Each row of a before or after table is a point. The points were changed in one or more steps. Then noise was added and the rows were shuffled. The steps act on how far a point lies along the listed directions, d1 being the first. Write out the steps. A step turns or swaps two directions, mirrors them in a line or flattens them onto one, adds a multiple of one to another, or multiplies one. Angles are multiples of 10 degrees, from the lower direction toward the higher: turns from -170 to 170, lines from 10 to 170 but not 90. Use the fewest steps. Two steps may share a direction if one is a turn and the other turns, adds or multiplies; they go together, in the order done. Otherwise the lowest direction goes first.
(in the rows, 128 means zero)

Directions:
(1): [ 90 117]
(2): [117 166]
Before (12 x 2):
[[124  82]
 [141 150]
 [166 113]
 [ 94  59]
 [121 112]
 [150 124]
 [132 116]
 [127 140]
 [101 132]
 [135 173]
 [ 73 122]
 [137  94]]
After (12 x 2):
[[135  89]
 [ 90  97]
 [149 137]
 [ 58 162]
 [130 115]
 [119  88]
 [136 160]
 [168  85]
 [118 118]
 [121 141]
 [153 104]
 [ 95 148]]
Steps: add 0.7 times d1 to d2

Directions:
(1): [119 127 175]
(2): [111 173 126]
(3): [172 145 137]
Before (8 x 3):
[[141 111 133]
 [135 130 125]
 [129 123 152]
 [129 157 129]
 [106 160 128]
 [124 119 124]
 [126 103  82]
 [110 129 158]]
After (8 x 3):
[[129 105 124]
 [155  71 130]
 [135 128 131]
 [123 146 130]
 [ 85 230 119]
 [107 209 132]
 [125  58 114]
 [149 117 137]]
Steps: flatten d1 and d3 onto the line at 70 degrees; multiply d2 by 3

Directions:
(1): [108 168 158 142]
(2): [136 144  93 167]
(3): [178 133 152 137]
(4): [141 163 107  92]
Before (11 x 4):
[[161 130 132 175]
 [149 133 130 171]
 [106 122  89 154]
 [ 43 112  46 123]
 [163 147 111 149]
 [144 145 160 103]
 [177 127 115 152]
 [156 120 131 150]
 [151 113 104 156]
 [141 131 124  84]
 [103 159  95 128]]
After (11 x 4):
[[136 152 102 137]
 [135 152 110 133]
 [145 128  73 173]
 [149 138  64 164]
 [107 113 179 105]
 [138 139 101 138]
 [131 128 105 164]
 [118 124 142 152]
 [125  95 134 146]
 [142 131  78 166]
 [143 143  84 156]]
Steps: add -1.5 times d1 to d2; multiply d3 by 0; multiply d4 by -1

Directions:
(1): [130 156  75 142 157 123]
(2): [160 152 119  93  98  99]
(3): [ 96 159 157 118 153  95]
(4): [175 150 158 149 150 141]
(5): [143  95 127 156 135  77]
Before (13 x 6):
[[197 139 155 138 145  97]
 [135 145 148 114 138 125]
 [132 118 144 107 128 129]
 [138 144 140 117 113 104]
 [123  79 153 172 148 141]
 [ 88 124 125 161 192 129]
 [155 125 120 101 110 133]
 [153  95 122 120 100 136]
 [126 171 112 121 130  99]
 [148 156 106 124 159  80]
 [136 142 144 102 135  93]
 [118 129 153 118 122 112]
 [135 136 146 108 123 111]]
After (13 x 6):
[[132 128 140 115 105  96]
 [126 114 129 104 123  78]
 [177 113 140 137 128 124]
 [112 136 159  93 120 133]
 [115 160  95 113 118 101]
 [127 119 144 103 124 136]
 [138 110 104 131 143  34]
 [158 146 134  93 116 146]
 [132  55 179 198 159  85]
 [163  77 235 128 121  17]
 [ 84  98 101 163 181 116]
 [124 124 140 102 113 111]
 [111 115 136 120 116 112]]
Steps: add -1.5 times d4 to d1; turn d3 and d4 by -60 degrees; multiply d5 by 3

Directions:
(1): [105 142  88 180  89 123 128 133 150]
(2): [180 152 142 146 112 104  85 105 121]
(3): [105 191 112  96 138 139 100 140 129]
(4): [ 94 146 157 166 169  94 134 117 110]
(5): [130 128 153 143 152 161 113 117 192]
Before (8 x 9):
[[153 127 138 117 123 111 129 125 105]
 [ 81 170 111 124 153 141 126 128 130]
 [121 158 130  61 145 126 114 142  99]
 [167 108 135 169 104 115 115  94 155]
 [142 155 142 169 144 125 105 101 150]
 [139 145 104  70 117 131 125 127 122]
 [109 129 150 129 144 131 145 129 183]
 [151  90 124 142 108 116 135 116 108]]
After (8 x 9):
[[129 135 147 134 126 130 127 124 190]
 [104 194 100  36 133 152  98 160 117]
 [110 174 123  59 156 125 121 128 111]
 [ 78 211  88 103 140 164  99 135 151]
 [150 116 126 116 110 115 142 132 104]
 [158 157 115 161 111 122  97 106 139]
 [152  51 138 159 119 105 161 110  99]
 [175  78 156 187 113  84 135  83 119]]
Steps: mirror d1 and d4 in the line at 30 degrees; turn d2 and d5 by -30 degrees; multiply d3 by 2

Directions:
(1): [117 161  82 164 120 184 113 133 131 143 113]
(2): [152 123  83 118 176 131 134  96  94  93 140]
Before (8 x 11):
[[101 108 181 118  94  97 149 153 150 127 148]
 [146 100 140 105 165 105 147 113 110 117 127]
 [129 115 169 141 117 121 138 134 162 130 111]
 [121 123 176 132 100  93 141 132 147 142 118]
 [102 149 128 139 113 137 121 178 150 156 127]
 [149 105 139  93 146  92 130 113 105 104 123]
 [ 96 106 178 107 106 110 128 133 138 145 127]
 [107 189  35 194 100 223 102 162 109 144 104]]
After (8 x 11):
[[112 131 151 146 109 147 129 150 147 164 102]
 [103 141  88 139 137 175 115 113 113 132 120]
 [130 154  86 163 135 155 131 110 118 126 111]
 [136 132  89 114 173 120 133 138 108 109 146]
 [106 151  72 161 128 181 133 131 121 115 135]
 [113 143 140 139  89 144 109 151 143 154  96]
 [167  71 152  64 170  34 160 117  70  64 167]
 [140 133 106 157 148 159 134 112 138 114 108]]
Steps: turn d1 and d2 by 150 degrees
